Each row of a before or after table is a point. One or more steps were done to the points. Then noise was added and the rows were shuffled. The steps act on columns, c1 being the first. Name the steps. A step turns or swaps two columns, mirrors them in a line or flattens them onto one, adds a multiple of one to another, or multiplies or shifts one. Angles are multiples of 10 degrees, from the lower column toward the higher: turns from -170 to 170, lines from 10 to 170 but not 90. Use the fewest steps. Two steps may share a column if one is a turn and the other turns, adds or multiplies; they go together, in the order done. Otherwise the lowest column goes first.
In the rows, zero is written as 128.

Before:
[[209 118 128]
 [118 137 113]
 [103  78  71]
 [150  93 126]
 [120 113  71]
 [ 95  78 124]
 [ 96 227 175]
 [172 139 133]
 [ 94 174 178]]
After:
[[190 113 146]
 [151 140 121]
 [100 225  26]
 [119 132  96]
 [101 177 108]
 [145  93 180]
 [116  83 145]
 [124 118  89]
 [110  84 198]]
Steps: multiply c1 by 0.7; add -1.5 times c2 to c3

Before (11 x 6):
[[ 99  68 129 103 142 136]
 [ 84 153 139 133 170 120]
 [151 172  79 142 124 125]
 [199 113 102 107 151 128]
 [ 98 126  93 165 121 127]
 [162 177 136 135 157 173]
 [121 129 114 141 143 127]
 [125 150 137  94 155 107]
 [161 112 123 122 113  82]
 [120 137 122 152 152 149]
 [ 82 110 155 109 147 183]]
After:
[[100 116  91 125 166 128]
 [128 173 134 108  93 106]
 [122 132 110 113 137 121]
 [100   2 130 120 101 133]
 [ 84 179 140  86 122 119]
 [ 84  89 154 114 111 179]
 [122 148 119  99 148 143]
 [162 223 138 101 133 179]
 [160  95 123 149 122  78]
 [200  97 102 108 108 131]
 [154 214  78 135 144 127]]
Steps: multiply c2 by 2; turn c4 and c5 by 100 degrees

Before (8 x 8):
[[131 123  97 149 122  71 118  98]
 [249 183 123 158 137  85 124 134]
 [156 120 148 160 120 100 137 105]
 [115 177 178 145 145  89 122 134]
 [125 129 102 156 168 135 114  94]
 [ 96 143 149 133 105 171 106 118]
 [ 86 133 130 142 110  85 188 125]
 [106 118 107 178 148  84 126 140]]
After:
[[ 99 141 144 122 163 174 104 115]
 [129 131  91 114  81 133 110  99]
 [114 173  86 138 154  93 123 130]
 [106 120 120 152  96  82 127 127]
 [ 86 133 148 128 138  85 190 122]
 [132 118 149 116 105  72 118 101]
 [248 179 118 140 116  85 123 122]
 [163 119 128 124 155 101 141 105]]
Steps: multiply c5 by 1.3; turn c3 and c5 by 120 degrees; multiply c4 by 0.4; turn c4 and c8 by -40 degrees

Before, 11 rows:
[[148 157 190  89 194 150 165  77 110 123 149]
 [215 148 154 178 121 140 156 138 137 145 135]
 [160 100  77 116  81 206 125 110 170 127 137]
 [123 181 145 207 167 151 126 175 176 144 148]
 [161 118 158 124 117 144 133 164 179  88  64]
 [126 137  74  96 176 132 137 163 196 145 192]
 [221  45 186 159 114 126 136  72 141  73 112]
 [138 162 216 130 136 150 143 192 178 178 155]
 [134 149  93 143 155 150 121  97 201 160  87]
 [127  90 108  87  55 122 156 114 218  66 104]
 [138 194 143  97  26 171  47 177 210 137  95]]
After, 11 rows:
[[226  46 130 159  91 132 183 101 137 162  80]
 [122 178 127 213 174 148 145 150 177 138 173]
 [165 113 138 125 104 130 159 193 174 168 100]
 [134 137 135  99 162 163  74 112 195 128 197]
 [131 145 123 149 178 129  92 132 197 123  77]
 [158  96 124 116 146  66  76 106 162 190 119]
 [153 160 169  87 165 179 192  75 107 147 107]
 [214 144 160 182 142 107 157 128 136 122 138]
 [147 196  48  95 101  20 143 190 207 155 135]
 [128  87 158  78  44  92 107 136 219 162 102]
 [136 163 144 125 178 104 212 161 185 111 192]]
Steps: swap c3 and c7; turn c6 and c10 by 130 degrees; turn c5 and c6 by 60 degrees; turn c8 and c11 by 40 degrees

Before:
[[188  66  60 171 155 154 102  59 111  94 187 133]
 [141  77 117 126 202 142  43  79 128 107 164  84]
 [138 107 140 118  58 105  98 103 111 138 111 149]
 [207  78 152 174 177 112 100  30 169 119 173  95]
 [141 104 109  76  76 159 219 106 100 153  58  86]
 [142  58 184  91  88 130 163 139 116  65 123 154]
 [130  99 111 176 204 104 104  34 124  90 125 137]
 [128   9 180 150 118 132 122 116  69 150 136 152]
 [162  15 112 170 171  92  64  45 178  87 127 134]
 [136 117  64  79 113 118 226 189 141 188 100  98]
 [ 74  96 115 137  75 171 194 151 152 149 126  90]
 [149  96  94 134  69 100 208 165  98 115  83  36]
 [109  86 185 136 107 106 141 129  78 125 162 169]
 [159  97 169 166 122 161 117 151 109 122  88 163]]
After (14 x 12):
[[113  57 108 174 227 106  97  65 124  98 126 136]
 [144  36 109 182 196 121  69  91 179  68 127 135]
 [154 113 187 100  74  59 143 153 115 124 123 156]
 [170  65  59 188 185 114 145  91 112  82 188 136]
 [157 110 110  84  52 111 187 117  98 205  58  84]
 [121  82 179 150 130 149 129 150  69 133 135 154]
 [105 119 183 130 111 113 114 137  78 143 162 167]
 [140  83 119 130 205 152 113 103 131  44 164  84]
 [ 77 132 119 117  70 125 189 156 151 177 122  91]
 [154 166  65  85  92 133 155 176 139 242 100  97]
 [186  50 153 198 211 131 105  66 169 106 176  93]
 [140 106 137 119  56 148  97 113 114 118 109 152]
 [142 133 169 170 145 136 155 154 110 106  87 165]
 [144 144  95 138  77  73 133 162  99 195  83  38]]
Steps: turn c1 and c4 by 20 degrees; add 0.5 times c4 to c5; multiply c2 by 0.4; turn c2 and c8 by -40 degrees; turn c6 and c7 by 70 degrees; turn c6 and c10 by -60 degrees

Before (13 x 18):
[[139 170 149 152  80  76  49  60  53  77 117  79 106 164 100 121 130  33]
 [116 167  99 139  85 121 116 109  54 166 188 181 171  69  65 112 176  56]
 [143 194 124  62 182  75 115  44 126 129 133 150 183 172 123 167 116 135]
 [138 114 142 143 153 170  47 147 155 110 177 155 110 107  94 141 155 114]
 [104  92 175  45 176 160  50 129 122 124 162  72 105  69 153 172 162 133]
 [ 37 174 153 127 103 105  90 134  65 131 181 178 107  92 135 104  94  68]
 [136 197 188  37 176 143 100 162 135  84  71 112 102 110 157  79 159  96]
 [136 122 211  82 135 100 126  91  94 188 168 179 148 169  75 169 120 122]
 [134 159 104 139 154  90 119 105  53 109 192  84  79 112 121  99 161  70]
 [116 151 102 137 151 182  44 101 116 124  76 164 129  74 147 182 161  30]
 [ 86 179 206 147 141 103 120 105 120 141 140 144 119 104  49 122 192  73]
 [124 190 185 139 133 105 101 148 153 141  74  78 147 114 121 142 190  31]
 [ 93 130 163  92 147 192 121 158 124  89 166 136 191 126  99 166 125  23]]
After (13 x 18):
[[112 152  35 135 144 186  41 100 119 123  69 200 122  76 146 173 160  87]
 [123 163  55 145  78 125 120 112  55 163 187 134 172  75  59 145 175 121]
 [137 158  66 135 154  90 119 105  57 114 194  42  75 114 118 105 167  98]
 [122 185  95 138 128 107  92 146 158 141  76 116 149 110 119 140 192  29]
 [141 169  71 151  77  74  48  64  60  75 117  81 101 170  93 133 128  29]
 [ 84 180 134 151 147 100 123 106 126 135 137 133 120 104  46 159 197  38]
 [ 90 134  65  88 145 190 117 158 129  84 161 105 190 129 102 181 116  15]
 [145 202 140  40 181 143  99 162 137  90  65 156 102 108 152  61 162  39]
 [138 115 124 142 150 171  54 144 153 111 173 115 109 106 100 157 154 104]
 [102  92 156  46 177 162  46 128 122 126 155  49 102  66 150 163 163  93]
 [145 200 129  64 183  77 118  45 120 121 138 149 185 170 119 173 114 139]
 [141 125 176  79 132  98 122  87  89 189 170 150 149 169  73 199 122  92]
 [ 32 176  98 126 102 107  92 135  65 133 185 138 113  97 143  98  95  75]]
Steps: turn c3 and c18 by -50 degrees; add 0.5 times c10 to c18; add -0.7 times c11 to c12; add -0.5 times c15 to c16

Before (9 x 20):
[[ 86 112 150 170  86 101 163 142 174 138 145 121 133 128 133 124  79 132
  151 124]
 [144 161  96 116 129 165 131 122 115 140 147 123 122 103 122 143 135 160
  122 136]
 [133  87 144 170 149 101 111 149 161 155 158  92 100 170 105 124 163 108
  113 193]
 [127 154 114 104 138 128 127 123 117 149 117 152 120 139 102 158 128 159
  140 147]
 [129 163  98 116 133 120 123 128 108 145 108 126 110  87 118 143 141 131
  155 143]
 [154 128 114 100 156 151 103 121 115 139 126 122 147 107 107 131 175 148
  147 118]
 [160 150  84 108 163 111 107 143 148 126 134 131 132 119 100 126 147 157
  117 152]
 [ 99 105 156 192 100  93 139 126 153 132 172 144 135 109 118 146  59 113
  123 107]
 [167 161 122 101 135 128 132 169 116 146 128 127 115  97  88 145 122 161
  147 105]]
After, 9 rows:
[[164 160 125  98 131 129 129 168 114 146 127 126 123  99   8 111 122 160
  147 105]
 [156 127 112 100 152 151 104 121 114 141 125 122 118  89  65 142 175 150
  152 117]
 [132 163  95 117 127 119 125 127 108 146 108 126 127  84  98 106 142 130
  153 142]
 [141 163  96 116 130 166 131 121 115 141 147 123 123 103 112 118 134 164
  126 135]
 [161 150  84 106 167 112 107 141 149 121 134 131 126 106  43 130 148 159
  125 155]
 [101 105 159 193  97  92 141 129 154 132 169 146 113 116 100 128  57 111
  117 109]
 [135  85 143 169 152  99 113 150 158 153 156  93 144 157  58 104 163 111
  115 193]
 [127 155 113 105 135 128 128 125 117 148 118 152 115 139  49 110 127 160
  142 146]
 [ 86 114 149 170  82 102 165 139 174 139 143 122 127 152 142 131  80 130
  145 122]]
Steps: turn c5 and c19 by 10 degrees; add 0.7 times c7 to c14; multiply c16 by 0.7; turn c13 and c16 by 120 degrees; multiply c15 by 3

Before, 14 rows:
[[127 110 143  67 141  65 175 214  74  87 121 159 162 115  75 158  68  59
  194 164 210 102 187  85]
 [134 106 102  64 147 176 153 188 151 109 120 161 147 149 158 159  79  73
   92  74 160  80 102 139]
 [128 126 135  80 176 170 147 138 163 147 131 187 107 169  96  73 112 178
   80 177 104 123  99 118]
 [105 117 162 131 139  75 131 163 134 200 158 167 119 154  83 149 110 174
  193 140 210  61 173 135]
 [ 67 125 118 164 135  69 161 142 170 163 180 107 109 138  85  69  94 172
  202 139 139  97 147  81]
 [119 159 118 114 206  79 157 152 110 126 117 226 134  76 190 161 124  93
  193 117 105 163 119 171]
 [124 184  73 111 137 190 131 148  67  80 145 211 192 183 122 153 103 142
  162 149 166  78 121 149]
 [ 82 152  76 169 198 142  86 151  62 101  98 155 204 159 107 178 182  57
  103 118 167 131 188  64]
 [139 136  73 144 124 126  80 156 106 152 147 228 118 161 120  80  89 174
   83 110 188  48 107  63]
 [145 101  73 101 219 198 142 119 104 183 112 193 214 128  86 201 121 156
   85  78 139 108  85 123]
 [174 126 126 157 144 139 207 116 135 128 191 207 146  85  76 144 110 180
  120 187 144 153  59 195]
 [156 141 105 178 151 189 185 208  77 206 167 174 140  93 106 161 121  88
  166 104 106  76 130 114]
 [148  60 172 160 226 135 115 119 136 157 157 104 208 141  98 120  65  61
  192 103 123 137  72 186]
 [184 178 151 187 207  96 157 176 153 133 132 185 114 186  78 106 118  91
  162 167 110  76  89 125]]
After:
[[ 67 127 119  85 164  75 155 127 169 168 185 114 112 142  76  75  93 104
  199  93 145  89 143  83]
 [110 120 172 157 133  76 132 106 137 194 164  96 117 155  90 157 117  89
  196  99 217  67 171 129]
 [130 113 106 191 136 182 148  50 151 100 114 162 146 143 158 162  76 148
   94 179 164  83 103 131]
 [138  58 172  89 227 137 117 123 139 152 164 112 207 142 100 159  70 164
  187 178 125 139  74 183]
 [125 106 146 194 129  64 173  86  75  80 120 165 170 122  71 154  72  69
  199 219 211 100 193  80]
 [147 111  75 194 193 201 151 109  95 182 110 106 212 127  83 226 126 158
   83  90 138 103  83 119]
 [117 156 117 204 189  89 148 107 108 128 115  75 137  79 190 182 131 139
  197 158 109 163 121 176]
 [119 124 138 209 192 177 150 152 151 150 124 129 106 158  96  94 113  68
   75  96 106 128  99 124]
 [175 127 127 162 140 140 206 188 132 126 193  56 142  82  71 151 111  63
  117  93 141 155  63 197]
 [154 136 108 129 130 192 189  48  72 206 173  53 134 101 102 169 129 112
  165 181 118  71 123 116]
 [129 177  73 208 124 196 128 129  65  78 146  84 194 182 128 156 103 101
  159 131 163  74 122 152]
 [186 187 151 136 207  94 159 117 152 124 141  49 119 178  77 134 128  89
  162 182 117  80  90 116]
 [136 137  78 197 144 121  74  98 114 143 146  41 120 170 114  79  91 115
   83  92 185  43 105  70]
 [ 92 158  77 124 177 141  84 105  55 107 104  81 208 156 114 199 190 138
   99 199 162 132 184  61]]
Steps: turn c4 and c12 by -130 degrees; turn c5 and c16 by 20 degrees; turn c8 and c20 by -140 degrees; turn c18 and c20 by -110 degrees

Before (8 x 48):
[[159 162  49 153 113 138 180 143  97 199 192 112 132 110  95 122 181 127
  159 142 186  62 165 145 138  69  62 152 162 161 162  52 185 125 194 158
  101 169 102 130 162 114 182 131 148 203 136  78]
 [236 166 142 180 152 207 157  56  88 133  89 149 114 154 126 147 102  89
   83  58 101  47  68 105 143 177 121  97 164 111 199 164  90  57 190 111
  159 131 165  93 125 141  56  77  73  53 156 131]
 [189  96 135 150 170 174  76 139 151 115 132  83 117 192 162  65 147 155
   80  52 154 102 111 106 108 138 163 107  84  85 150 122  96 130 104 124
   62 107 152 118  62 119  69 119  94  76 119 177]
 [179  77 136 174 122 188 126 157 155 130 121  74 102 153 131  44 167 174
   53 123 202 155 141 179  95 161 119 204  99 118  64 162 102 189  99 129
   69  86 148 166 114 145  71 164  69 156 103 188]
 [205  74 172 187 180 177 113 114 122 125 114  95 125  97 196  30 149 145
  100  79 119 111 109 139 108 119 152 148  78  95 124 157 101 147 100 131
   66  84 166 134  76 134  83 135 110 108  45 173]
 [147 124  93  58 163 151 170 182 167 153 180  95  82  75 195 105 173 157
  143 141 164 163 151 141 133  96 111 167  86 165  87  92 166 212 125 148
   95 137  73 132 140 156 135 161 104 161 109 140]
 [161  89  57 109 127 107 171 178 187 172 146 103 109 103 150 111 203 154
  149 134 178 177  90 135 132  95  76 174  94 180 106 102  98 211 160 177
   76 127  77  81 197 130 130 173 118 165 111 149]
 [122 174 135 234  99 149  95 106  94 149 121 207 187  81  64 106  80  78
  115  67  70  47 196  71 173 102 141  53 194  99 135 108 148  36 199 166
  135 186  91  67  65  80  95  66 123 151 214  46]]
After:
[[162  87  58 138 127 104 174 176 187 173 148  99 111 104 149 151 203 165
  149 132 179 178  86 135 131  95  76 175  98 178 104 101 128 211 158 176
   78 124  78  83 195 127 129 173 119 164 153 153]
 [187 141 135  89 168 187  78 142 151 116 132  82 115 191 157 180 145 161
   80  55 154 102 111 106 108 139 164 107  86  86 149 124 131 125 105 119
   63 107 152 117  62 122  67 119  89 126 154 176]
 [203 107 171  38 179 201 113 113 122 125 112  93 122 100 198 201 151 197
  100  79 115 111 106 139 106 117 151 148  81  97 123 155  72 144  99 130
   67  84 166 131  78 135  81 135 113 146 126 172]
 [148 111  93 184 162 132 168 181 167 154 180  95  87  72 195 172 173 152
  145 141 163 165 148 138 137  95 111 171  89 169  84  92 143 214 122 150
   92 132  74 134 141 156 134 158 102 143  91 137]
 [237 189 143  86 152 220 157  57  90 131  87 148 116 152 124  88  99  87
   81  60  99  50  70 104 141 175 121  97 165 109 194 166 119  57 192 110
  160 132 161  94 126 141  52  84  74  79 173 130]
 [166 109  51 103 116 146 180 147 101 199 192 112 131 109  96 126 182 109
  155 144 185  67 166 145 140  65  61 150 159 160 161  53 151 124 194 159
   98 169 100 131 159 114 185 133 149 142  79  82]
 [175  84 138  53 121 210 125 155 154 130 121  75 103 152 130 193 169 185
   53 123 206 156 143 180  96 163 121 205 100 117  64 162 134 185  99 132
   69  89 151 163 112 146  67 163  71 165 142 187]
 [122 144 138  18 102 180  97 106  93 151 123 204 183  82  66 110  80  34
  114  67  67  48 195  69 175 100 142  52 199  99 134 113 165  41 197 164
  139 186  91  65  64  83  92  65 125 114 135  49]]
Steps: flatten c2 and c46 onto the line at 140 degrees; turn c4 and c16 by -160 degrees; add -0.3 times c4 to c6; turn c33 and c47 by -70 degrees; turn c18 and c33 by 40 degrees

Before:
[[121 129 133 105 106 101 117 107 116 123 131 143 134 126 129 127 142  94
  129 131 117 116 122 119 120 134 112 119 135 128 106 128 146 115 126 102
  127 114 133 135 138 153 140 141 107 143 114 137 105 116 123 153 125 137
  112 118 128 111 124 147 158 130 141 135]
 [114 137 147 122 136 138 112 118 151 153 106 121 119 111 126 132 128 128
  137 132 127 126 140 100 125 128 119 156 119 126 147 126 121 127 136 130
   98 148 110 120 148 123 116 138 153 131 128 136 129 119 117 144 114 129
  142 119 105 143 119 120 120 133 139 123]
 [135 122 119 136 140 105 111 140 131 135 119 108 128 139 113 125 123 140
  140 135 129 141 162 112 123 130 147 135 129 116 140 145 116 137 133 125
  142 132 117 161 136 106 123 140 133 116 130 119 155 125 101 123 125 136
  145 131 124 107 125 133 131 154 132 118]
 [ 84 117 147 129 137 117 131 125 127 135 120 133 117 122 116 136 103 131
  129 128 126 109 155 122 120 125  98 120 121 136 117 118 130 132 136 114
  120 136 129 129 144  88 154 138 137 147 142 138 123 122  98 122 130 121
  137 111 100 129 126 138 120 110 109 115]
 [121 118 139 121 127 113 119 116 151 110 143 140 130 133 130 152 128 113
  130 132 148 119 160 120 117 127 128 124 130 158 120 109 125 134 126 130
  122 149 131 135 115 115 124 130 142 103 139 126 133 111 122 115 132 130
  144 125 152 129 123 122 134 118 123 119]
 [131 110 122 105 108  98 116 127 155 118 131 140 138 130 114 139 146 154
  108 155 134 122 143 131 103 124 116 114 144 133 140  96 149 140 125 121
  132 109 129 124 100 161 124 116 135 131 122 114 113 141 108 143 149 134
  108 103 153 126 143 155 134 145 127 109]
 [142 111 132 119 147 129 113 122 115 128 102 109 113 117 120 114 125 122
  138 111 123 126 135 167 130 112 139 148 108  98 124 128 119 128 123 146
  123 136  87 144  97 107 124 124 139 145 140 144 109 124 130 156 146 122
  110 119 148 128 137 133 110 128 113  99]
 [142 136 123 118 123 127 130 107 113 132 100 144 130 121 115 122 115 141
  113 130 127 115 123 139 103 121 134 150 147 152 121 112 151 106 111 131
  119 126 129 133 137 117 132 144 124 113 118 126 136 134 121 119 149 138
  137 137 114 108 127 146 132 124 155 112]
 [123 145 134  79 121 120 129 131 131 113 137 115 143 118 143 144 152 116
  128 138 141 110 157 109 127 115 166 127 111 136 125 133 109 122 125 122
  156 143 118 111 121 135 142 130 116 108 115 117 112 136 129 138 111 144
  116 131 116 138 145 128 123 141 159 119]
 [ 91 132 127 113 129 109 133 126 141  96 128 110 111 152 128 139 145 139
  122 123 117 102 129 134  95 131 131 113 109 158 101 131 102 132 120 141
  126 141  95 112 123 127 117 144 117 134 146 106 111 123 140 131 137 136
  113 123 131 127 126 115 121 138 147 123]
 [114 151 133 128 124 121 133 147 134 118 126 129 116 128 120 135 153 145
  132 138 126 131 120 152 106 118 132 119 140 163  93 126 122 135 118 144
  132 109 138 137  92 130 137 138 130 118 150 140 126 138 120 117 138 128
  154 103 120 114 132 133 129 136 135 143]
 [108 140 109 134 116 120 143 132 124 174 115 118 130 141 120 154 136 133
  131 130 127 123 124 141 119 134 110  95 120 110 148 151 133 112 151 114
  110 126 112 107 145 131 125 130 129 140 135 115 148 134 125 152 111 161
  130  94 131 119 118 145 129 129 111 118]
 [ 99 116 138 103 118 110 124 121 131 153 144 114  98 121 123 143 122 118
  135 138 127 114 168 125 114 139 136 136 124 115 109 134 143 103 143 117
  149 111 132 128 116 141 107 118 127 141 113 119 137 139 132 129 121 123
  147 116 141 119 115 123 125 143 145 134]]
After (13 x 64):
[[130 111 123 105 106  97 149 128 154 120 173 140 138 130 115 136 145 158
  107 156 135 122 144 133 106 124 116 115 146 132 137  98 149 139 125 121
  131 108 114 123 101 229 124 119 119 128 124 116 130 142 119 144 149 133
  108 102 154 127 143 154 132 130 125 157]
 [136 123 118 137 139 103 159 142 134 135 158 105 128 140 114 126 125 139
  139 135 128 142 160 137 123 132 148 135 132 115 142 146 117 136 132 126
  140 133 157 157 136  61 123 140 142 118 121 117 115 125 117 123 123 133
  144 131 122 107 126 134 130 113 133 152]
 [115 150 135 128 124 120 136 147 136 117 165 128 115 129 119 136 153 145
  133 138 128 129 121 125 107 118 130 116 142 163  93 126 124 135 118 145
  131 110 126 138  94 136 137 139 116 119 161 138 137 137 136 120 139 128
  155 104 120 111 132 133 131 111 134 121]
 [ 90 134 127 113 130 109 115 127 140  96 167 110 111 152 130 140 146 139
  122 121 115 102 128 118  96 133 131 113 108 155 101 131 105 130 120 140
  125 141 110 111 124 124 116 143 134 134 145 106  96 122 133 129 134 136
  111 124 130 128 125 113 122 123 148 140]
 [143 136 122 118 124 128 136 108 112 133 142 142 132 120 115 123 114 141
  112 129 128 118 124 119 107 121 133 151 147 151 122 112 150 105 109 128
  117 126 135 132 137  95 132 145 118 112 125 126 128 133 132 119 149 136
  139 137 114 107 126 145 133 144 156 137]
 [120 119 142 122 128 112 135 116 151 109 183 137 130 132 131 152 129 115
  129 133 147 119 159 145 118 128 129 126 127 157 120 108 123 132 125 130
  122 147 135 135 113  90 125 130 134 104 137 125 132 111 120 116 133 130
  143 123 154 129 122 122 135 143 123 127]
 [122 147 134  80 124 120 129 130 132 114 176 115 143 120 143 144 152 116
  127 138 141 109 156 123 128 115 167 128 111 136 124 133 109 123 128 125
  155 144 112 113 123 149 142 131 145 109 107 114 119 139 129 136 110 146
  113 133 117 135 145 128 121 123 159 143]
 [111 135 147 123 137 139 143 119 151 152 146 119 122 113 127 132 128 129
  137 131 127 126 143 158 124 128 117 154 117 127 146 127 122 127 134 132
   99 149 128 119 149 115 117 139 142 130 114 136 110 120 113 142 115 127
  144 118 104 145 118 117 120 125 140 137]
 [142 112 131 117 146 129 131 122 116 128 142 109 112 118 123 113 125 122
  138 113 122 125 135 130 131 110 139 150 107  98 124 127 120 128 125 144
  123 136 109 144  99  63 123 124  98 146 156 144  85 124 114 155 145 123
  108 118 148 128 137 136 111 147 111 147]
 [ 84 116 145 129 138 116 155 127 127 135 159 134 117 121 119 137 105 131
  128 128 126 109 155 141 121 125  98 120 121 133 117 118 130 131 137 114
  121 132 124 133 144   8 154 139 137 148 139 139 130 121 135 122 130 120
  138 109 100 129 126 140 121 151 111 127]
 [121 129 133 106 105 103 136 107 114 124 172 144 133 127 127 126 143  93
  128 128 118 116 123 108 120 135 112 117 135 127 107 130 145 115 125 103
  127 113 105 134 138 203 142 143 137 143 111 134 131 118 117 150 123 137
  110 118 126 112 122 149 158 123 140 120]
 [ 97 115 137 103 116 110 122 120 129 154 187 113  99 120 125 142 121 118
  136 139 128 113 167 127 114 140 136 135 125 118 109 135 142 103 142 116
  150 112 139 128 120 169 107 117 125 143 114 119 132 137 125 126 119 123
  146 116 139 120 116 122 123 113 146 135]
 [106 140 108 134 117 119 129 130 126 175 156 117 130 140 120 155 135 134
  131 130 128 124 123 127 118 133 108  96 118 110 147 148 133 113 149 112
  111 125 148 109 145 137 124 131 119 138 142 117 112 134 143 148 111 163
  129  92 131 120 117 145 127 132 113 135]]
Steps: turn c7 and c51 by 100 degrees; shift c11 by 40; turn c24 and c47 by 30 degrees; turn c24 and c45 by -110 degrees; swap c39 and c49; multiply c42 by 3; turn c62 and c64 by 140 degrees
